Each row is a point. The last column is the point's height on a tilted bowl or saddle (a function of degree 2), plus a little noise. Count its main directions that bend up, bend down and stay straight.
(in the rows, 128 means zero)

Points (16 x 4):
[[128  88 167 107]
 [123 137  81 109]
 [180  60  63  51]
 [108 116 167 116]
 [ 93 120 178 107]
 [155 106  76  98]
 [113 157 131 125]
 [153 153  88 110]
 [132 154 171 123]
 [ 73  86  33  33]
 [118 126 164 123]
 [177 106 104 104]
 [128  42 192  51]
 [189 155  84  91]
 [146 156 114 122]
 [200 187 197  79]]
Directions: 0 up, 3 down, 0 straight

Points (18 x 4):
[[112 177 100 150]
 [ 77 175 197  88]
 [ 66 105 128 154]
 [151 121 116 145]
 [ 98 117 154 162]
 [184 127 149 126]
 [116 166 133 134]
 [ 92 157 132 139]
 [109 105  75 135]
 [141  93 181 192]
 [ 70 108 209 183]
 [110 146 158 138]
 [200  75  76  94]
 [141  72  87 137]
 [ 55  68 100 142]
 [159  54 191 249]
 [140  89 126 164]
 [103  74  44  96]]
Directions: 1 up, 2 down, 0 straight

Points (21 x 5):
[[ 85 182 172 145  81]
 [189  78 156 193  84]
 [ 60  55 150 134 127]
 [102  78 147  95 106]
 [112 186 119 142 112]
 [131 186  36  87  93]
 [145  93 104  71  70]
 [103 161 163 135 121]
 [134 174 126 219  23]
 [ 77 125 216 121 107]
 [133 155 182 122  98]
 [150  92 121  91 101]
 [108 107 183 122 135]
 [ 26 162 118  81  69]
 [105  65 172 113 118]
 [137 192  72  86 116]
 [141 200 118 151  90]
 [158  98  98  80  83]
 [133 128  90 137 141]
 [179 118 148 134 126]
 [157 145  72 217  45]]
Directions: 0 up, 3 down, 1 straight

Points (26 x 5):
[[140 162 164 126 142]
 [170 136 121 124 134]
 [175  95 109 109 156]
 [130  93 170 130 158]
 [168 115 124  95 150]
 [137 137 150 228 187]
 [145 210  40 145 187]
 [175 142 155 109 145]
 [162 127  40 160 160]
 [154 136  70 109 148]
 [178  83 199 127 188]
 [199 104 204 102 193]
 [124 139 110 209 157]
 [128 188  96 102 156]
 [201 150 151 117 156]
 [220  95 189  98 206]
 [146 132  81 191 146]
 [149 189 136 174 153]
 [ 63 192 114 105 191]
 [121 168 178 168 162]
 [176  87 173 157 171]
 [191 131 194  83 184]
 [151 176  56 183 161]
 [122  79 145  62 200]
 [154  94 139 188 160]
 [106 163 110 134 137]]
Directions: 4 up, 0 down, 0 straight

Points (44 x 7):
[[109 114 114 126 140 138 109]
 [138  82 129 199  80 128  99]
 [146 160  93 102  81 159  74]
 [131 114 174 131 106 136 117]
 [143  73 133 147 155 157  96]
 [ 68 134 122  89 145 121 101]
 [132  96 117 147 150 125 104]
 [117 148 150 125 163 166 123]
 [115 178 145 110  79 202  92]
 [153   7  42  85 139 111   7]
 [129  90 169 136 144 131 108]
 [105 159 164 173  89 115  96]
 [106 105 146 121 144 141 107]
 [111  94 117 135 112  93 118]
 [113 106 104 132 113  98 118]
 [165 176 136 147 124 154 121]
 [160 162 140 146 139 149 124]
 [162  74 128 111 100 154  98]
 [195 157  82 133  88 152  77]
 [137  64 187 147 118 192 116]
 [105 149 143 159 163 126 111]
 [139 151  63 123 140 178  75]
 [136 131 117 121 135 116 107]
 [146 122 118 127 135 125 109]
 [152 115 112 196 115 143 102]
 [149 130 156 111 119  96 103]
 [114 197 126 207 109 117  76]
 [143 181 193 125 131 158 135]
 [117  94  96 122  98 169  86]
 [167 107  81 113 101 124  87]
 [180 170 168 136 134 119 117]
 [ 82 152 135 120  84 183  86]
 [ 81 124 139 117 134 113 109]
 [114 146 136 164 127 138 117]
 [126  69  73  91  98 111  83]
 [143 163  79 146 104 125  91]
 [143 130 157 185 126 181 133]
 [167 120 120 110 154 114  91]
 [135 152 164 121 146 132 116]
 [132 125 108 135 127 157 109]
 [ 70 102 153 148 113 217  86]
 [126 134 141  79 153 120  86]
 [136 134 163  79  68 117  70]
 [152 136 148 142 161 161 127]]
Directions: 1 up, 4 down, 1 straight

Points (44 x 7):
[[ 58 179 140 155 156 126  99]
 [110 152  94 123 145  90 140]
 [168 125 103 150 146 166 103]
 [112 159 179 145  87 125 110]
 [ 49 165 168 107  73 112  86]
 [ 31  80 130 159 106  96 104]
 [ 89  54  75 159 112 119 105]
 [136  92  99  65 147 137  97]
 [113 133 155  76 149 143 106]
 [ 97 128 127 188 115 169 132]
 [163 121  92 141 187 127 108]
 [140 106 196 149 103 156  90]
 [100  90  94  68 170 174  93]
 [119 162  97 118  97  59 143]
 [ 76  94 118 105 156  66 130]
 [178  95 142  38 181 175  38]
 [127 106 182 173 204  82  73]
 [132 159 179 133 127 113 106]
 [ 17 109 116  68 139  43  56]
 [174  95 151  56 166  91  84]
 [ 85  94 182  56 167 150  72]
 [164  89 118 172  48 141  68]
 [162  43  92 170 200  82 103]
 [ 93 107 188 101 146 138  99]
 [126  71 120 105 166 177  92]
 [112  57 171 192 117 122  83]
 [ 88 182  76  96 118 171 109]
 [ 74  74  92 193 183 155  87]
 [ 95 127  95 137  94 163 133]
 [ 91 144 116 119 126 108 133]
 [129 213  59 202 105 134  83]
 [157 118 175 122 153 151  87]
 [132 134 109 100  80  68 134]
 [164 165 129 155 175 104 106]
 [166  98 101  20 139 101  70]
 [171  45  58  82 111  60 109]
 [127 116 164 150  73 194 118]
 [102 180 186 199 187 113  44]
 [ 43 194 110  96  95 154  88]
 [162 145 120 139 130  47 173]
 [220  82  75  37 134 141  16]
 [113 176 194 155  87 163 101]
 [202  70  69 167 124 127  71]
 [119 180 135 202 111 142 108]]
Directions: 1 up, 5 down, 0 straight

Points (73 x 9):
[[126 112 135  94  71  84 146 227 135]
 [158 111  92  81 135 188 108  51 121]
 [157 124 153 117 160 227 152 134 126]
 [116 136 117 159 132 112 125 105 138]
 [ 85 133  75 131 125 148 127  78 144]
 [136  89 112 151 141 121  73 160 163]
 [177 144 121 145 125  79 202 114 159]
 [ 58 185  86 148 104 112 107 102 152]
 [130 121 116 181 180  58 131 153 163]
 [165 170  96 169  79  99  98 181 126]
 [105 169  96 117 148 109 143  58 135]
 [ 86  85  83 175 152 164  58 122 188]
 [159  93 154 169 126 174 144 144 179]
 [127 109  50 138 153 124 130 115 128]
 [102 100 174 172  90 170 158 167 153]
 [151  92 114 129 113 125 113  97 132]
 [160 180 137 128 174 133 152 172 112]
 [153  54 104 149 101 189 183  94 143]
 [124 147 150  67 124 112 131 114 139]
 [146  69 162  97 145 154 108  71 165]
 [149 152  65 141 134 184 137 124 106]
 [136 126 138  75 194 132 132 183  73]
 [139 182 119  91 144 199 105 129  66]
 [ 68  77 133 115 122  84  58  86 236]
 [ 87 139 128 150 111 104 158 182 122]
 [ 41 143 134 157 123 216 141 112 131]
 [102 136  84  36  80  47 122 121 186]
 [ 74  62 132 120 110 116  61  82 216]
 [128 116 123 114 129 142 116 113 129]
 [151 172 196 132 210 148 145  83 169]
 [109 193  96 158 167 186  85  98  69]
 [146 155 127 104 134 159 181 144 126]
 [ 91 106  66 189 124 137 205 147 181]
 [143 232  65 178 194 166 109  54  19]
 [181  70 121 184 122  28 154 124 133]
 [114 124 114 197 113 132 141 126 149]
 [184 125 119 106 139 186  81 132 136]
 [119 127 179 142 136 151 119 201 108]
 [ 95  60  81 220 121 123  99 125 196]
 [172 125  97  16 157 120 138 150 127]
 [140 110  98 139  85 146 196 132 149]
 [163 114 162 142 171 175 161  59 193]
 [ 90 177 159  93 137 141 104 164  71]
 [142 129  86 101  56  78  91  88 132]
 [ 77 109  94  95 150 161  90 111 131]
 [161  92 204 103  77  87 128 195 183]
 [116 172 168 102  89 186  88 142  99]
 [189 132 118 110 145  88  32 154 202]
 [108 103 175 123 189 179  65  92 183]
 [147  95 122  81 127  93 176 182 123]
 [131 150 178 148 104 141 113 108 157]
 [149  24 174  96  86 110 116  96 134]
 [ 82 181  59 107 136 156 186 119 126]
 [159 106 192 177  90  91  97  65 201]
 [171 104  78  81  73 136 146  74 110]
 [155 115 149 141  86  97 135 132 151]
 [ 97  80 139 155 128  69 113 160 160]
 [111 103 151  98 119  80 169  73 151]
 [137 154  47 151  57 101 107  77  83]
 [150 203 157  89 151 146 120  81 121]
 [141  73  86  51 212 140 131  82  85]
 [173 113  61 139 154  70 125  17  65]
 [ 85 132 177  87 168  86 124 138 126]
 [180 121 115 182 150 108  66 125 168]
 [ 60 191 143 139  64 114 108 128 138]
 [129  92  80 153 108 180 200  58 150]
 [189 102 149 146 121 131 106 186 192]
 [115 111  92  87 116 144 151 127 112]
 [174 108 144 214 153 152 110  66 193]
 [  7  19 147 142 102 135 137 113 185]
 [ 66 154 104  77 184 155 126 163  40]
 [ 40 182 149 150 159  92 104 121 155]
 [175 158 120  86 175 154  85 151 117]]
Directions: 4 up, 2 down, 2 straight

Points (78 x 9):
[[196 103 101 131 148 149 127 105 110]
 [159 126 121 124 150 122 151 134 120]
 [125 106  90 166 137 178  90 185 132]
 [ 79 159 106  97  75 130 187 128  95]
 [193 121 115 149 174 128 142 184  61]
 [147 146 137  89 140 140 181 173 110]
 [ 88 162 103 132 133 110 126  90 105]
 [187 161  74  88 147 103 170 168  65]
 [139 106 150 104 179  48 152 131  68]
 [148 149 116 117  66 122  95  84 124]
 [126 134 178 148 171  89 149  83  91]
 [113 123 159  98  71 144  87 133 142]
 [125 160  91 151 144 166 147  89 106]
 [134 104 151 103 112 101 150 131 133]
 [185 169 133 127 171 161 151 100  99]
 [165 107  71 129 112 154 130 210  94]
 [ 81  82 119 135  82  85  99 128  89]
 [108  80 157 152 104 115 122  66 101]
 [ 92 141  93  94 145 148 180 154 107]
 [146 125 100  65  64  95 125 103 135]
 [118 152  87 148  61 224 221 107  25]
 [117 141 130 150  89 106 169  98 105]
 [178 130 161 196 129 112  79 177  39]
 [127 130 131 115 166 133 147  67 115]
 [145 108  88 185 121  65 177  87  54]
 [106 125 157 159 151 116 124 136 110]
 [174  65 137 117 120  85 129 103 100]
 [114  66 217 114  84 162  58 119  87]
 [ 68 100 140  75 183 155 136 109  89]
 [131 140 147 148 107 159 145 148 121]
 [101 157 111 160 130  91 179 112  85]
 [179  99 162  59  94 122  33 128 133]
 [ 84 145 104 170 177 157 150 139 114]
 [108 117 158 157 150 155 120 104 118]
 [109 165 156 159 132 162 199 117  73]
 [133 106 132 126  71 111 117 173 112]
 [136 132 139 132 150 178 175  92 108]
 [104 132 134  86 189 122 171 132  94]
 [117 144 124 118 117 136 197 147 106]
 [141 111 133  68 140 123 142 183 123]
 [145 151  91 161  61 175 115 132  92]
 [ 85  82  77 114 113 133 130 183 129]
 [142  45 133  63 112 129 143 112 122]
 [131 134 101 103 127 167 132  68 124]
 [159 142 142 100 138 209 156 159 102]
 [135 149 134 209  57 101 114 117  56]
 [111 127 104 104 150 152 160  74 111]
 [121 161  73 149 143  85 169  89  72]
 [196 161 108  66 108 134 179 138 120]
 [121  91 154 168 249 153 131 159  38]
 [153 115  53  69 142 122 104 141  89]
 [121  73 144 148 137 169 143 180 120]
 [ 78 113  68 133 124  70 199 189  54]
 [115 144 127 171 124 181 132 155 117]
 [133 155 198  78 133  76 148 117 173]
 [ 96  95 140 132 108  73 130 207  68]
 [102 117 128 113 193 155 127  70  94]
 [162 130  90  89 163 138 117 213  73]
 [ 77 152 191 146 134 152 164 144  80]
 [162 183 115 195 133 172 157 102  68]
 [163 132 166 196 176 163 121 110  77]
 [159 123 133  98 122 164 163 126 136]
 [ 90 101 115 104 125 154 121  90 128]
 [177 137 110  73 133 140 125 124 141]
 [138 101  85 133 167  96 137 130  99]
 [111 138 164 216  87 124 220 170   7]
 [159  98 118 101 127  89 117 122 120]
 [105 120  40 126 150 125 134 140 109]
 [214 103  77 139 100 131 100 117  77]
 [137 113 133 111 142 114  59  88 114]
 [138 123 130 104 135 188  68 131 122]
 [137 144 106 133 180 188  80 123  98]
 [157 117  47 140 174 135  92 204  68]
 [106 121 139  98 102 141 152 153 138]
 [138 142  96 101 113 139  96  82 127]
 [128 123 115 105  87 107  97 130 131]
 [107 131 139 144 104  84 129  54  99]
 [ 84 148  87 139 124 112 137 181 109]]
Directions: 1 up, 7 down, 0 straight

Points (61 x 9):
[[130 156 155 133 115  99 107 152  79]
 [111 102 117 130  85 113 121 134 112]
 [151 126  88 154  76 156 124 138 124]
 [143 125  97 167 106 128 113 128 130]
 [115 114 126 116 103  97 112 121 118]
 [ 91 102 135 149 108 147  95 156  71]
 [149 129 132 155  68 145 117 137  90]
 [ 84 135  87 162 167 164 149 161 109]
 [147 145 129  92 118 206  89 124  67]
 [ 84  75  76 128 119 108 107 103  96]
 [103 146 154  89  74  87 128 133  96]
 [120 111 133 160 172 191  91 147 106]
 [151  57 116 125 164 158 116 162 116]
 [183  63 127 156 123 159 114 162  56]
 [105 143 143 117 102 144  86 125  78]
 [172  41 193 112 147  93 249 127 123]
 [121 161 175 158  81  93  90 142  49]
 [110 165 131 101  94 156 108 194  34]
 [ 87 135 159 151 153 139  95 148  62]
 [112 125 140 146 133 143 136 104 137]
 [112 125 153 117 107 141 130 177  65]
 [124 175 131  80 176 124 130 146  83]
 [122  92 181  72 137 103 116 127 103]
 [193 138  77  85  90 123 127 126  78]
 [128 134 124 132 119 138  83 148  99]
 [185  94 102 174 149 119 126 136  96]
 [113 149 161 137 114 103 118 109 106]
 [136 109 166 144 130 126 105 126 103]
 [151 127 139 142 180 134  97  74 106]
 [193 105  89  58 123 121 111 163  61]
 [100 116 126 159 126 151  90  95 112]
 [125 117 168 152 141 134 148  71 130]
 [ 85 107 183 126  89 204 204 112  94]
 [ 92 163 173 118 121 118 152 152  63]
 [101 117 116 101 133 141 160 109 154]
 [ 71 176 120 134 104 125  84  80  53]
 [137 135 146 130 106 129 142  95 128]
 [160  70 166 145  78 109 189 129 100]
 [117 110 172  95 162 143 155 162 103]
 [161 103 115 124 162 113 113 160 102]
 [ 79 126 135 144 139 124 132 170  70]
 [149 136 121  94 117 138 123 140 118]
 [ 89  89 112 136 119  60 135 153  70]
 [133 145  93 165 135 162 138 124 145]
 [114  70  91 100 111 113  73 175  52]
 [150 113 155 136 119 111 132 107 123]
 [123 120  86 123 142 126 145 164 125]
 [ 81 140 121 128 135  85 127 175  58]
 [103 129 167 137  91 113 177 126 123]
 [ 85 136 143 157 181  78 142 114  99]
 [152 107 105 113 189 123  68  94 115]
 [175 103 121 129 111 143 145 155  96]
 [124 101 154  98 113 163 138 158  96]
 [159 157 107 154  95  79 156 189  34]
 [119 107 158  65 135  93 127 124 121]
 [129 140  99 158 105 139 125 152 124]
 [136 152 129  92 157 133 137 137 117]
 [167 123 140 152  66 103 147 147  80]
 [161  88 151 133 124 110 131 155  86]
 [145  80 142 150  79  96 133  96 102]
 [145 138 111 158 139 146 100  72 113]]
Directions: 0 up, 4 down, 4 straight

Points (66 x 9):
[[127 109 141 220 145 121 189 200  46]
 [ 98 115 112 133  62 248 121 133  82]
 [ 94 108 151  83  85 177  97 158 103]
 [199 236 123 106  55 104 147 144 100]
 [ 72  43 154 209 121 112 134 229  11]
 [ 88 115 102 141 123  49  74  78 117]
 [140 113 167 127  88 166 123  43  78]
 [ 93 119  88 102 110 106 154 132 139]
 [151 136 187 129 193 147  99  12  65]
 [131  84 146 109  79 178 124  72  94]
 [120 102  71 195 134 142  64 125 104]
 [112 103  60 117 124 151 161 175 138]
 [151 149  86  81 149 143 132 113 143]
 [127 181 144  70 119 171 142  13  92]
 [ 66 192 167 152 121 157 133 180  85]
 [186 136 137 101 174 130 132  77 112]
 [126 154 105 110 156 193  65 138 133]
 [145 163  46 128 146  89 167  93 115]
 [129 219 144  79  53 172  63 108 122]
 [153 144 115 150 123  63 117 116  98]
 [108  60  82 130  94  85 139 190 100]
 [ 78   7 220 137 142  60 199 115  47]
 [174 166 169 161 151 106 103  81  84]
 [160 109 178 161 170 172 154 161  75]
 [157 181 161 160  90  42  43 127  43]
 [152 177 173  88 123 116  96 194 109]
 [ 87  70 113 120 141 129 134 136 144]
 [117 111  60 106  48 119 103 140 106]
 [168 137 141 130 140 170 140 121 120]
 [227  97 114 120 169  72 106  96  74]
 [ 76 147 147 139 196 110 113 114 122]
 [176 125 103 113  57 140  84  73  91]
 [169 122 127 109 154  86 160 133 111]
 [ 67 209  92 130 139 157 175  36  99]
 [174  64 136 171 135 114  98  78  76]
 [146 145  57 124 154 178 111 161 139]
 [119 181  87  72 188 186 197 118 119]
 [138 125 158  81 139 177 167  99 118]
 [ 83 119 140 147 117 163  57 152  99]
 [ 65 113 133 160  78 100 187 144  84]
 [127 164 169 157 118 131 110 112 101]
 [108  79 162 129 141 145 115 183  92]
 [170  95 170 121 134  92 120 137  88]
 [163  71 229 121 202 171 199  81  21]
 [108  85  68 153  68 170 172 220  81]
 [160 177 161 126 150 122  77 193 111]
 [ 92 158 103 191 174 113 186 155 105]
 [129 114  52 104 104  58  63 129 104]
 [147 164 100 151 234 133 177 126 101]
 [126 102 102 177 115 123  69 152 102]
 [125 105 120 144 114 123 103  79 119]
 [134 123 239 119 105 123 110 109  51]
 [109 166 126 151 120 124 138 202 105]
 [133 168 150 170 122 194 148 155 102]
 [ 91 118 203  95 127 126 225 145  62]
 [215 182 143 165  70 180 126  51  56]
 [174 140  33 174  48 125  79 145  70]
 [ 72 115  26 153 180 113  65  92 146]
 [123 174 167 119 111 155 106 162 119]
 [112  86 155 152 102 111  86 109  92]
 [ 93 140  86  66 127 170 138  63 138]
 [131 183 161 163  62 100  99 106  70]
 [ 91 103 164 143 158  48 117 148  90]
 [135 188  99 129  55 111 140 151 101]
 [113 137  99 140 143 146 194 139 129]
 [ 73  40 127 121 164 201 142  83 122]]
Directions: 1 up, 7 down, 0 straight

Points (70 x 9):
[[131  92  84  50 128 107 111 107  38]
 [108 140 126 104 150  90 143 125 102]
 [114 139 137 142 106  61 101  90  47]
 [154 126 193 144 146 138 118 183 158]
 [133 110  79 145 106 146 113 136 100]
 [ 65  77 171 116 103 143 128 191  99]
 [170  95 170 141  77 125 152 136 164]
 [183 100 137  99  76  89 129 156 178]
 [117  82 118  89 104 152 117 131  78]
 [123 131 101 113 121 173 171 196 126]
 [139  88  96  98 160 123 120 141 125]
 [ 83  80  86 159  97  90  90 130  43]
 [168 159 169 113 186  76  95 151 165]
 [161 163 118 249  93  90 145  74  60]
 [129 114 174  86  90 130 142 157 115]
 [ 95 110  94 131 181 118 137 133 120]
 [ 79 126 115 191 156 137 114 122 104]
 [ 58 180 153  61 129 107 157 152  70]
 [115 192 140 130 178 142 132 129 104]
 [146 109 130  83  96  81 205 149 187]
 [147 106 123 125 122 106 107 144 132]
 [ 64  91 152 137 124  80  49 127  36]
 [110 124 144 136 133 143 141 120 108]
 [ 93 180 124 122 152 154  89 165  97]
 [130 115 165 163 106 152 128 158 121]
 [163 111 118  95 132 144 118 202 160]
 [174 117 100  86 114  88 129  97 101]
 [190  99 163 116  89 105 129 108 151]
 [208 101 104 108 114  92 157 127 190]
 [166  29 164 138 162 133 145 155 220]
 [116 109 107 111 182 140  89 119 112]
 [140 135 148 169  87 156  71 140 101]
 [106 112 114  98 109 114 125 132  89]
 [208 159 170 116  84  63 108  87 142]
 [164 111  84  87 113 167  87 103  86]
 [159 132 204  98 215 104 143 138 131]
 [165 104 211 135 104 138 109 138 122]
 [180 183 146 102 139  91 182 104 130]
 [126 109 132 170  69 163  91 110  79]
 [138 128 116  88 160 185 117 100  87]
 [107 120 123 110 188 134 147 167 133]
 [164 137 112 128  68 169 127 190 144]
 [108 113 147 183  71 116 141 151 100]
 [148 150 151 119 143 146 182  96 109]
 [156 155  71 145 124 155  84 184 103]
 [126 129 136  82 228 126 145  81  64]
 [106 100 200  80 194 184 112 145  57]
 [110 154 174 206 174 132 165 164  99]
 [150 159 157 201 136  76 139 176 128]
 [152 154 167 106 146 112 122 112 115]
 [137 110 107 107 130 130 122  95  93]
 [130 122 142  73 158 123  93 136  97]
 [138  90 161 176 166  15  96 175 148]
 [134 133 152 161 114 103 113  98  94]
 [ 93 128 169 120 118 155 145 194 111]
 [117 151  90 140 119 131 107 106  97]
 [128 107 142 187 110  99 150 138 121]
 [153 125 163 141 116 114 109 161 147]
 [144 128  71  58 125  73 130 175 107]
 [ 82 158 113 134 123 131 134  52  72]
 [155 140  95 102 120 186  87 140 106]
 [183 148 130 119 118 106 119 107 149]
 [ 72 161 172 140 131 116  89  98  58]
 [160  73  68 106 100 142 127 156 115]
 [117 107 105 121 102 146 166 122 118]
 [105  89 120 106 116  72 147 181 161]
 [127 130 101 124 204 146 136 141 122]
 [180 136 158 139 126  68 173  99 136]
 [ 59 155 154  66 104 109  78 135  25]
 [ 76 101 162 109 120  81 131 105  54]]
Directions: 3 up, 4 down, 1 straight
